Each row is a point. Each copy is the shape, with its points in the same order, turned, moved and blurred by noise. Say if it was mirrored as well.

Shape (5 x 2):
-50	-13
-48	-11
23	-39
-34	35
9	-4
Copy 1 (5 x 2):
9	41
10	40
19	-38
-34	33
-12	-14
Copy 1 is: mirrored
Copy 2 (5 x 2):
-63	3
-65	12
3	-47
-41	41
-3	-2
Copy 2 is: only turned
Copy 3 (5 x 2):
-31	-48
-31	-34
49	-5
-47	4
11	1
Copy 3 is: only turned
Copy 4 (5 x 2):
1	-64
2	-56
-43	9
47	-33
-6	1
Copy 4 is: mirrored

Shape (9 x 3):
-34	33	-20
10	17	35
19	-29	26
-11	45	-24
11	-49	1
26	-18	48
35	-37	44
8	40	-6
-67	22	-1
Copy 1 (9 x 3):
25	56	-20
30	3	27
16	-36	6
38	52	-21
2	-42	-21
19	-35	29
16	-52	13
55	29	-1
-14	61	-17
Copy 1 is: only turned
Copy 2 (9 x 3):
-15	-44	-59
-23	-50	18
-9	1	22
3	-55	-40
9	23	7
-16	-7	43
-12	8	40
2	-66	-12
-51	-25	-62
Copy 2 is: mirrored
Copy 3 (9 x 3):
-18	23	27
24	46	-22
21	10	-52
4	21	38
5	-19	-55
34	30	-61
35	14	-74
23	28	22
-53	38	11
Copy 3 is: mirrored

Shape (9 x 4):
18	30	-11	13
-43	57	28	20
-2	16	14	16
-43	-3	16	-73
-33	-84	11	14
21	32	14	4
-18	65	-11	-7
37	60	28	20
2	27	24	-4
Copy 1 (9 x 4):
4	40	1	16
-55	27	50	22
-7	16	21	8
-48	11	-11	-69
0	-79	-12	-26
2	41	21	7
-37	62	13	17
22	68	41	12
-11	31	26	-15
Copy 1 is: only turned
Copy 2 (9 x 4):
28	26	-8	19
-40	12	-16	62
2	6	10	21
-69	21	4	-47
-6	-79	19	-39
7	28	9	20
-18	45	-38	35
22	52	25	46
-11	28	15	15
Copy 2 is: only turned

Shape (10 x 4):
17	-91	-13	-23
-31	31	-19	49
24	2	4	-19
-46	46	15	49
21	-10	-12	17
45	-61	-12	-4
16	42	46	12
-24	-17	-2	-4
4	47	-2	-49
-27	21	-14	33
Copy 1 (10 x 4):
40	-77	-11	79
-32	18	-46	2
31	-8	9	33
-48	17	-22	-27
6	3	-15	36
32	-41	-7	88
-20	18	46	9
8	-35	-17	10
49	4	23	-23
-17	10	-43	0
Copy 1 is: only turned
Copy 2 (10 x 4):
61	2	-99	-13
-44	-14	10	10
36	32	-7	14
-34	-32	46	13
3	8	-29	28
35	21	-71	25
26	0	41	43
21	-4	-22	-16
30	62	32	-10
-20	-6	10	9
Copy 2 is: only turned
Copy 3 (10 x 4):
-52	-89	-30	-24
2	38	-19	27
-3	-23	16	-36
16	41	12	51
5	-21	-22	-17
-11	-73	-33	-38
44	-3	43	0
-32	-16	2	7
-13	20	49	-46
-4	25	-14	20
Copy 3 is: only turned

Shape (9 x 6):
-4	-25	50	-14	-19	-19
-22	-11	-15	-18	-30	34
-33	-14	-27	17	-2	10
40	3	31	3	24	6
-3	-3	77	-69	-12	0
43	0	-29	-40	26	1
-20	-59	-24	16	-41	17
-2	-74	15	41	-5	47
-66	-85	-10	17	-14	30
Copy 1 (9 x 6):
33	-14	27	-8	2	1
-40	20	17	-13	-10	4
-16	54	2	-5	-13	-26
42	6	-14	19	40	32
15	-66	34	-32	32	20
2	18	-48	-26	24	51
-11	51	38	-2	-42	7
24	74	62	12	11	14
-15	80	67	-34	-29	-31
Copy 1 is: mirrored
Copy 2 (9 x 6):
-47	-6	41	18	-6	-10
3	29	6	15	-32	34
25	-14	7	-8	-9	38
-31	16	-9	-14	21	-37
-63	53	71	18	1	-16
1	43	-1	-50	-35	-34
-10	-23	0	7	-53	51
-53	-28	-40	-7	-10	50
-17	-33	16	-5	-26	95
Copy 2 is: mirrored

Shape (13 x 8):
7	-20	-61	9	16	9	-14	7
55	10	-32	20	25	39	66	-10
50	52	-24	-75	-6	47	37	-8
-33	3	20	-4	-30	-20	-11	43
15	-45	-31	-17	16	24	41	15
12	-32	-20	-10	9	28	-6	-39
-31	-11	-44	-4	18	30	22	-17
-41	-25	29	8	21	-1	-21	10
-26	29	14	-33	-85	-6	24	35
-27	19	41	-14	12	-34	-8	59
-26	-9	-1	-24	12	27	-66	-24
-19	43	-13	-51	-71	24	64	21
-12	-34	-29	-5	34	-19	-11	-49
Copy 1 (13 x 8):
-14	-27	-36	-20	27	4	-2	18
22	-10	-28	-33	7	-3	89	-17
-30	34	-54	-20	-72	-12	82	15
-33	4	50	10	-19	-9	-23	-2
-5	-64	-23	-18	-22	1	48	9
15	-26	-46	20	-10	23	13	2
-28	-25	-43	-8	3	30	26	-26
-20	-32	16	50	7	-1	-3	-8
-33	35	58	-27	-70	5	-11	-16
-49	6	61	37	-11	-49	-3	4
-30	1	-32	68	4	29	-8	13
-47	27	16	-43	-82	15	21	-35
7	-38	-54	26	16	-4	-10	-22
Copy 1 is: mirrored
Copy 2 (13 x 8):
-41	-30	-10	32	-21	37	0	18
35	0	-44	3	-28	58	49	-4
-28	13	-43	-84	-34	27	54	-3
-11	-8	7	-7	-1	-48	-31	54
5	-64	-19	-2	-28	23	29	10
-16	-36	14	-5	-5	38	0	-27
-20	-39	-19	5	30	36	20	11
-2	-28	50	9	20	-12	-13	36
-10	2	-52	-54	1	-62	-38	35
-6	9	34	-5	-6	-55	5	74
-55	-16	53	-22	19	29	-26	11
-6	-4	-87	-73	10	-32	2	25
-38	-34	29	34	16	12	19	-29
Copy 2 is: mirrored
Copy 3 (13 x 8):
43	-13	-10	-47	27	2	-28	-7
57	-19	8	-43	-5	61	22	-64
45	18	37	-92	-37	-22	47	-71
-22	-15	24	-29	-11	-25	18	47
14	-50	15	-48	28	8	3	-51
25	-11	19	-23	1	-14	-38	-51
-2	-16	-14	-61	-4	10	-36	-35
-39	-1	37	-11	15	-2	-27	10
-14	-39	17	-55	-71	-44	47	31
-39	12	37	-31	17	-9	43	44
3	30	41	-35	-3	-44	-59	-2
-5	-41	9	-82	-80	-25	58	-18
3	11	-20	0	24	-19	-40	-41
Copy 3 is: only turned
